Each row is a point. Each copy is the shape, with its points in the same order, stretched, turned, moved and blurred by noise. Say if it was mirrored as well.
In the rows, zero is written as 128.

Shape (8 x 2)
[[143 157]
 [146 129]
 [ 95 149]
 [179  86]
 [169 123]
 [117 121]
 [145  92]
 [174 174]]
Copy 1 (8 x 2)
[[138 177]
 [143 144]
 [ 87 157]
 [196 124]
 [171 147]
 [125 132]
 [159 123]
 [166 197]]
Copy 1 is: only turned
Copy 2 (8 x 2)
[[119  94]
 [152 107]
 [104 140]
 [205  89]
 [164  85]
 [143 132]
 [180 114]
 [120  63]]
Copy 2 is: mirrored

Shape (9 x 3)
[[169 152 102]
 [ 98  58 161]
 [115  86 127]
 [ 81  88 130]
 [117  90  97]
 [114 124  91]
 [131  98 120]
 [177 125 107]
 [ 88 152  82]]
Copy 1 (9 x 3)
[[154 166  77]
 [140  63 155]
 [132  85 114]
 [109  69 129]
 [129  86  91]
 [113 111  84]
 [145 108 108]
 [168 147  85]
 [ 77 122  77]]
Copy 1 is: only turned
Copy 2 (9 x 3)
[[161 148 111]
 [104  55 181]
 [121  78 142]
 [ 88  76 146]
 [122  75 113]
 [115 108 102]
 [134  92 136]
 [170 118 120]
 [ 88 132  88]]
Copy 2 is: only turned
Copy 3 (9 x 3)
[[128 130  77]
 [155 135 211]
 [150 150 157]
 [134 170 184]
 [152 170 140]
 [126 176 124]
 [151 146 143]
 [151 121  87]
 [ 90 199 117]]
Copy 3 is: mirrored
Copy 4 (9 x 3)
[[165 178 125]
 [123  75 202]
 [126 119 182]
 [ 94 103 180]
 [119 149 186]
 [110 159 152]
 [136 137 172]
 [179 172 153]
 [ 80 164 127]]
Copy 4 is: mirrored

Shape (10 x 4)
[[ 93 137  97 122]
 [164 167 180  76]
 [109 155  89 132]
 [131 136  87 142]
 [170 165 179 116]
 [106 138 126 162]
 [129  75 133 114]
 [136  99  75 126]
 [205 157 158 181]
 [ 96 115  69 137]]
Copy 1 (10 x 4)
[[ 88 129 111 101]
 [172 148 198  81]
 [104 146 103 109]
 [127 126  95 118]
 [174 146 184 119]
 [102 130 123 146]
 [130  60 140 112]
 [132  90  82 105]
 [204 147 137 178]
 [ 89 107  81 110]]
Copy 1 is: only turned
Copy 2 (10 x 4)
[[114 107  89 109]
 [192 101 154 183]
 [118 127  81 133]
 [138 137  85 104]
 [181 142 155 180]
 [107 155 114 125]
 [139 114 158  82]
 [149 128 106  69]
 [194 216 144 150]
 [109 124  84  80]]
Copy 2 is: mirrored
Copy 3 (10 x 4)
[[ 88 140 102 122]
 [154 180 168  59]
 [ 94 154  84 133]
 [129 135 104 132]
 [163 187 177  94]
 [103 146 130 162]
 [113  76 148 114]
 [130  92  85 130]
 [198 182 137 165]
 [ 90 108  89 149]]
Copy 3 is: only turned

Shape (12 x 6)
[[144 149 139 149  88 102]
 [160 153 152 106  89 178]
 [159 143  88 136  94 208]
 [160  75 141 109 166 107]
 [114 165  80  95 150  99]
 [161 168  94  74 108 170]
 [148 138 138 148  92 100]
 [ 87 130 119 144 111 111]
 [ 73  20 128 108 151  96]
 [ 91 156 133 149 161 126]
 [ 92 166 142 151 138  97]
 [117 148 135 101 121 129]]
Copy 1 (12 x 6)
[[175 149 144 145 109 117]
 [204 153 100  90 124 154]
 [200 127  50 136 115 174]
 [130  73 142 106 163 114]
 [ 87 137 109 134  87 160]
 [166 127  73  94  82 184]
 [174 137 142 145 114 110]
 [127 168 108 151 125 102]
 [ 88 103 102 117 168  40]
 [109 174 123 146 160 146]
 [116 186 145 150 139 128]
 [138 158 113 105 120 135]]
Copy 1 is: mirrored
Copy 2 (12 x 6)
[[130 119 131 124 102  96]
 [123 138 105 117  68 175]
 [115 100  45 155  82 180]
 [159  96 150  79 178 168]
 [107 157  97 110 183 114]
 [104 153  55  95 107 166]
 [131 111 134 117 107 100]
 [ 92 116 142 157 153 114]
 [ 80  63 195 116 228 166]
 [134 145 141 173 170 141]
 [126 154 155 160 156 107]
 [106 149 130 120 135 144]]
Copy 2 is: only turned
Copy 3 (12 x 6)
[[145 165 152 131  90 113]
 [157 136 168 111 103 200]
 [186 118 132 177  91 210]
 [158  97 121  96 186 118]
 [ 95 161  83 157 144 148]
 [148 159 103 139 119 215]
 [155 158 150 122 104 108]
 [107 107 125 157 109 109]
 [102   7  96  92 150  85]
 [ 93 127 148 180 158 124]
 [ 93 160 163 166 131 100]
 [112 133 137 123 119 153]]
Copy 3 is: only turned
Copy 4 (12 x 6)
[[154 165 150 142 101 106]
 [144 147  73 172  93 141]
 [181 144  83 150 115 203]
 [128  82 101 101 163 105]
 [118 160 115  50 120 146]
 [155 141  52 102  82 169]
 [152 154 147 138 119 106]
 [119 155 168 123 124 153]
 [ 82  42 178  88 157 151]
 [ 96 174 137 118 164 157]
 [104 193 162 115 139 125]
 [109 146 116 123 109 133]]
Copy 4 is: mirrored

Shape (11 x 6)
[[106 131 121 129  88 113]
 [186  73  69 140 123  68]
 [130 131 141 102 151 114]
 [108 132 120  99 147 145]
 [158 150 116 122 149 129]
 [135 123 105 136 114 156]
 [117 154 167 106 147 154]
 [121 141 119  82  87 160]
 [148  61 125 144 100 143]
 [ 42  62 137 143  96  84]
 [146 136 133 107 133 132]]
Copy 1 (11 x 6)
[[141 164 139 146 115 161]
 [196 176  30 116  90 100]
 [150 136 142  73 126 133]
 [145 111 154  87 111 167]
 [156 120  95  83 159 148]
 [152 109 112 143 129 154]
 [128 102 173  85 153 143]
 [188 135 174 138 141 187]
 [163 116 112 167  92  92]
 [ 96 170 167 147   7 124]
 [164 127 131  98 145 140]]
Copy 1 is: only turned
Copy 2 (11 x 6)
[[ 98 126 120 153  87 160]
 [ 73 139  53  74 142  91]
 [137  96 132 117 111 114]
 [137 102 151 136 131 148]
 [145 138 115  97 117 123]
 [132 143 111 152 124 147]
 [173 102 149 150  92 134]
 [155  96 118 137 109 203]
 [129 109  76 178 129 111]
 [ 41  88 149 221  99 122]
 [150 109 116 113 110 134]]
Copy 2 is: only turned
Copy 3 (11 x 6)
[[131 158 143 140 144 107]
 [211  78 111  96 150  82]
 [106  98 132 114 126 117]
 [ 93 125 104 113 145 122]
 [128 104  97 104 107 129]
 [138 137  87 129 149 144]
 [ 81 117 122 136 118 152]
 [113 162 120  97 151 162]
 [172 102 111 149 181 156]
 [115 147 174 191 199  65]
 [121 112 119 111 124 139]]
Copy 3 is: mirrored
Copy 4 (11 x 6)
[[153 126  99 131 109 151]
 [237 150 155 225 138 124]
 [121 123 142 130 147 109]
 [119 103 165 113 118 127]
 [136 157 145 133 120  93]
 [151 152 160 131 105 152]
 [ 74 144 130  98 136 117]
 [157 132 138  61 115 161]
 [173 166 165 182 142 182]
 [132  62 105 203 128 200]
 [131 147 144 117 139 115]]
Copy 4 is: mirrored

Shape (12 x 8)
[[133 162 137 182 102 121 111 190]
 [164  91  99 179 165 115  97  75]
 [116 163 162 141 119 138 136 181]
 [117  91 112 142 193 138  56 144]
 [ 71  81 177 125 172  90 117 147]
 [ 85 149 120  86 145 172 121  97]
 [129 115  59 130  82  90 168  90]
 [148 175 133 134  84 107  54 130]
 [150  74 164 104 123 140 100 127]
 [ 94 109 140 176 109 159 133 173]
 [149 102  79 122 143 132 108 101]
 [ 54  80 177  85 178 128  65  93]]
Copy 1 (12 x 8)
[[101 196 124 162 164 115  88 164]
 [124  92 114 207 130 107 156 121]
 [111 179 150 117 157 128  85 158]
 [152 101 114 182 161 153 146 192]
 [108  92 150  94 131  98 145 201]
 [133 123 129 105 151 176 153 106]
 [ 77 126  56 126 127  73 148  76]
 [155 218 115 167 144 127 144 148]
 [150 113 122 130  76 139 113 153]
 [ 63 138 120 146 133 150 107 159]
 [140 105  78 164 137 133 140 113]
 [143  82 150  99 117 154 199 185]]
Copy 1 is: mirrored
Copy 2 (12 x 8)
[[161 151 124 175 154  98  88 132]
 [121  90  81  94 103 153  92  91]
 [140 152 144 183 178 117 131 135]
 [125 160  69  94 153 169  83 107]
 [ 42 139 103 135 188 146 110 116]
 [114 162 160 128 125 176 171 127]
 [ 99 106 124 113  58 113 126 171]
 [158 149 171  98 142  84  93  89]
 [111  97 150  98 191 155  87 133]
 [122 140 126 189 142 156  78 156]
 [133 121 104  85 107 153 113 137]
 [ 36 152 142  86 177 186 118  85]]
Copy 2 is: only turned
